Each row of a before or after table is a point. The points were changed in one or more steps. Then noise was added and the rows were shuffled. The steps act on how far a point lies along the listed directions, d1 being the first. Name the steps. A step turns or swaps two directions, mirrors them in a line or flattens them onto one, adds a multiple of one to another, or multiplies one. Angles are multiples of 10 degrees, from the lower direction toward the higher: turns from -170 to 170, lines from 10 to 170 but not 90. Use the fewest steps. Two steps may share a direction if one is a turn and the other turns, adds or multiplies; they go together, in the order done. Otherwise the lowest direction goes first.
In the rows, zero is written as 128.

Directions:
(1): [152 175]
(2): [175 104]
Before (11 x 2)
[[103 154]
 [120 122]
 [ 65 122]
 [159 161]
 [ 59 144]
 [119  98]
 [120 141]
 [ 73 200]
 [127 182]
 [118 195]
 [116 156]]
After (11 x 2)
[[ 84 136]
 [ 78  85]
 [ 82 100]
 [161  76]
 [159 136]
 [121 111]
 [ 96  45]
 [118  92]
 [108 103]
 [137 125]
 [148  56]]
Steps: turn d1 and d2 by -120 degrees

Directions:
(1): [ 63 168 119 176 122 124]
(2): [126 137 190 129  93 184]
Before (14 x 6)
[[198 105  90  85 135 116]
 [152 109 137 101 117 161]
 [131 109 170 102 121 156]
 [183  79 133  68 131 127]
 [198  75  98  93 164  73]
 [144 124 103 112 143 114]
 [156 120 123 119 128 124]
 [ 90 163 136 189 123 136]
 [157  96  96 115 119 129]
 [170 112 151 108 111 126]
 [ 77 148 139 164 139 131]
 [132  98   7 123 184  37]
 [191  78 195  50 130 170]
 [125 133 151 154  82 165]]
After (14 x 6)
[[152 117 114 106 140 122]
 [143 127 107 130 134 109]
 [171 120  57 103 148  89]
 [129 145 176 160 103 172]
 [ 68 138  55 142 187  52]
 [101 128  85 139 139 114]
 [189  81  89 102 169  63]
 [115 129 183 135 120 167]
 [ 99 145 121 178  95 139]
 [120 137  97 144 132  78]
 [122 108  65 109 157  70]
 [143 102  81 121 119 117]
 [ 76 136 111 141 144 106]
 [239  47 130  44 138 139]]
Steps: swap d1 and d2

Directions:
(1): [116 152 108 187 197 120 126  75 130]
(2): [ 88 213 143  90 129 165 135 123 149]
(3): [100 108  98  68 118  94 141  59 106]
(4): [122 164  66 137 125  93 173 178  91]
(5): [141 112 155 121 154 186 181 121  62]
Before (12 x 9)
[[142 140 129 168 147  95  86 120 168]
 [106 172 108 170 131 108  94 139 163]
 [104 176  88 134 131  96 100 123 170]
 [157 125 140 135 119 158 125 176 101]
 [131  55 130  95 123 115 142  90 104]
 [135 107 122 131 119 123 154 107 101]
 [128 149  96 176 126 108 104 130 172]
 [142 112 141 121 146 147 122  96 103]
 [124 152 160 148 125 156  78 137 174]
 [105 151 131 163 164 136 102 102 157]
 [137  89 144  98 111 155 127  99  91]
 [139 100 139 114  99 126 145 189 111]]
After (12 x 9)
[[124 188 100 206 202  91 109  96 151]
 [ 95 142 102  49  93 110 158 138 117]
 [134  99 193  20  21 169 137 230 126]
 [113 143 129 116 118 137 149 102 122]
 [119 166 101 207 174 119 101  85 175]
 [121 129  99 182 170  87  72  71 180]
 [114 146 115 219 182 111  82  88 160]
 [110 150  80 249 239 101 117  65 130]
 [129 120 112  68  71 134 150 158  82]
 [149 117 110 182 133 113 120 172 115]
 [160 121 174  86  85 191 133 200  97]
 [131 147 103 138 161 126 142 109  91]]
Steps: multiply d1 by 3; turn d2 and d4 by -160 degrees; add -0.5 times d3 to d5
